Every row gives one point. Two turns around zero, p and q, are shown by what they do to some points. Write where each new point lands after one turn and then the other. Backwards means that the second turn is done in reverse. Each puzzle has new turns, and all numbers are rounded.
In the rows, zero is written as 128.

Turn p:
[163  88] -> [144  77]
[123 136] -> [127 137]
[104 128] -> [106 138]
[147 128] -> [145 120]
[103 160] -> [118 167]
Turn q:
[105 106] -> [106 151]
[157 127] -> [127  99]
[146 100] -> [100 110]
[ 95 151] -> [151 161]
[137 156] -> [156 119]
Where do these land?
q, then p: [127 107] -> [109 137]
q, then p: [150 167] -> [155  93]
p, then q backwards: [106 110] -> [136 101]

Turn p:
[160 115 135 121] -> [130 154 107 142]
[146 135 105 126] -> [114 141 114 109]
[ 61 143 157 105] -> [176  89 176 122]
[110 113 114 140] -> [120 100 120 127]
[163 134 130 149] -> [100 155 123 141]
Turn q:
[ 89  81 169  98] -> [101 188  93  99]
[113 172 119 124] -> [139  91 101 135]
[152 124 127 123] -> [145 135 145 128]
[ 97 140 114 122] -> [114 106 106 114]
[151 127 135 157] -> [128 132 151 157]
[121 136 110 153] -> [111 104 137 138]
[173 118 122 119] -> [158 139 162 125]
Where do these land?
q, then p: [162  64 145 108] -> [150 173 185 115]
q, then p: [156 156 125 150] -> [106 132 119 166]
q, then p: [ 78 139 132 109] -> [131 103 103  86]
q, then p: [149 135 141 150] -> [105 130 141 149]
q, then p: [107 126 125 109] -> [139 125 116 105]
q, then p backwards: [136 134 115 159] -> [111 128 144 154]
q, then p: [106 143 113 111] -> [139 120  99 115]

Turn p:
[144 102  86 124 103 151 125 145] -> [ 83 135 136 133 126 111 119 168]
[164  99 109 137  94 119  98 157] -> [ 89 113 162 157 122  93 105 139]
[100 176 159 153 140 110 157 148] -> [185 144 139 132 141 173 110 113]
[132 102 135 131 152 143 141 103] -> [134 136 104 125  98 117 153 132]
[149 133 135 111 128 144 133  82] -> [138 100 103  97 119 111 144 138]
[130 135 112 125 143 107 125 107] -> [129 119  96 134 138 123 122 117]
[ 80 148 147 149 114 116 122 147] -> [152 161 157 127 158 141 120 104]
[122 164 147 121 170 132 115 117] -> [142 120 108 101 116 157 122  91]
[131  92 121  99 108 129 137 146] -> [ 99 122 145 147 134 125 158 151]
Turn q:
[117 158 156 126 112 128 145 103] -> [147 127 129 111 171 121 115 112]
[128 105 108 161 128 104 108  96] -> [ 91 119 132 137 146 154 166 137]
[154 120 124 126 128 150 107 113] -> [130 133 138 117 110 134 157 107]
[160 151 128 173 124 160 102 162] -> [137 168 168 165 107 148 127  97]
[119  99 112 106 134 159 153 155] -> [118 137 104 107  83 126 100 134]
[106 126 155 107 156 112 151 159] -> [160 113 107 134 122 127  93 162]
[ 96 143 160 127 101 108 109 139] -> [144 144 153 125 162 112 119 162]
[157 109 100 105 144 108 167 130] -> [116 108  72 143 106 113 133 119]
[116 141 109 121 126 125 111  94] -> [109 102 147 113 143 119 142 119]
Where do these land?
p, then q backwards: [117 171 125 118 127 127 145 130] -> [108 125 160 142 142 132 143 110]
p, then q: [111 128 135 112 102 128 109 119] -> [147 100 109 122 133 133 124 140]
p, then q: [123 132 144 150 142 143 162 115] -> [132 148 123 144 116 102 133  97]
q, then p: [192 121 117 111 114 136 162 146] -> [141 119  92 129 170  97  92 155]
q, then p backwards: [138 128 112 108 139  95 161 120] -> [151 123 105 115 138 101 127  96]
q, then p: [141 119 143 130 143 136  31 127] -> [185 106 180 135 103 149 160 167]
p, then q: [112 117 118 187 140 138  84 136] -> [135 111 173 134 179 101 149 123]
q, then p: [ 98 127 119 121 146 146 136 135] -> [102 128 151 119 133 116 140 114]
q, then p backwards: [141 114 121 108 101 117 140 109] -> [114 112 115 116 129 134 118  92]
p, then q backwards: [106 124 148 134 126 114 149 145] -> [145 136 152 151 129 125 109 134]
